Each wall is flat, endless, passes through zero and stands at right angles to its row. A trip goes straight from one point to another. Which walls does it cross, in order?

Walls:
(1): [-2.0  3.0  7.7]
(2): [-1.2 -4.3  4.9]
(3): [-1.1 -0.5  1.2]
(4): [ 4.1  2.7 -0.7]
(5): [ 1.0 -0.4 -3.1]
(6): [ 0.6  1.0 -0.2]
(7): [ 0.4 -1.7 -3.7]
Trips:
[ 1.2 -1.4 -1.3] to [-4.7 -2.2 -7.5] => 4
[-1.5 -8.5 -1.5] to [ 0.0 -1.3 -4.0] => 3, 2

Walls:
(1): [ 4.7 -6.2 -0.7  6.9  4.2  0.1 -1.4 -3.2  1.3  2.7 -7.9 -1.1  0.0 -3.3]
(2): [-0.5 -4.5  3.3 -2.0 -0.2  1.7 -2.1 -2.5 -4.1  4.4 -0.6 -3.7  5.7  1.3]
(3): [-4.6  0.5  1.5  1.6 -1.0 -3.5  0.9 -0.6 -3.1  1.5 -0.7 -1.9 -1.5  4.6]
(4): [ 0.1  3.1 11.5  5.0  0.2  0.3  4.6  0.2 -1.5 -0.4  1.5  4.9 -4.8  2.1]
(5): [-4.4 -2.9 -3.3  4.8  1.6  1.5 -3.1 -1.8  1.1 -2.2  2.0  2.4  2.2  0.7]
(6): [ 1.9 -4.9  4.4 -4.6  2.1 -3.8 -1.4 -2.0  1.7  1.1  6.2  7.3  0.8 -1.0]
(7): [-6.9 -4.8  6.4 -7.1  0.7  3.1  5.8  3.4 -7.7  2.9 -0.8 -1.7 -3.6 -1.9]
(8): [-0.2  4.5  0.0 -5.7 -2.6 -4.4  5.9  3.9 -1.2 -2.7  1.0  3.8 -2.8 -4.7]
Trips:
[ 3.3  2.4 -0.5 -0.5  4.6  1.0  2.8 -0.4  4.9  2.3  7.1 -1.6 -2.5 -3.8] to [-2.0 -0.3 -4.2  3.0  3.3 -0.1  1.6  5.7 -3.2 -0.6 -0.9  2.4  1.5  4.4] => 5, 6, 4, 3, 8, 7
[ 2.1 -0.9  3.4  1.0 -3.7  2.1 -0.7 -0.6 -1.2 -0.9  3.8  1.7  1.8 -7.8] to [-0.1 -3.5  3.9 -5.9 -4.9  2.8 -2.8  8.9  3.7 -3.5 -0.4  2.2 -1.0  5.0] => 2
[-1.3  2.6  8.1 -4.2  2.8  4.0  2.4  0.6 -2.4 -0.4 -1.8 -0.2 -2.6 -3.7] to [ 2.5 -0.1 -5.8 -1.5 -2.0  2.8 -3.3  1.1  3.7 -1.6  1.0  4.2 -3.8  1.5] => 2, 7, 4, 5
[ 4.9 -4.9 -0.2  1.2 -1.9 -2.9 -3.0 -5.9  0.3  1.9 -3.5 -2.7 -0.1 -3.0] to [-3.7 -2.2  3.6  0.0  3.4 -8.0  1.0 -0.2 -1.5  4.6 -4.8  1.9  0.6  4.0] => 3, 7, 4
[ -1.5  -1.1   1.3 -11.4  -6.0   6.9  -8.0   0.9  -2.2   1.8   5.3  -5.2
   5.1  -4.0] to [ 6.2 -3.4 -3.3 -5.0 -0.1 -1.1 -9.0 -0.2 -0.4 -8.8 -0.5 -2.7 -1.0 -1.1] => 7, 5, 1, 2
[-2.7  5.5 -0.7 -1.5 -6.0  2.4 -2.0 -0.7 -1.5 -3.3 -2.4 -2.3 -2.8 -1.2] to [-2.0  7.4  1.1  0.0  4.3  4.5 -2.1 -0.4  3.0  0.0  1.2 -0.4  4.8 -2.8] => 7, 3, 5, 8
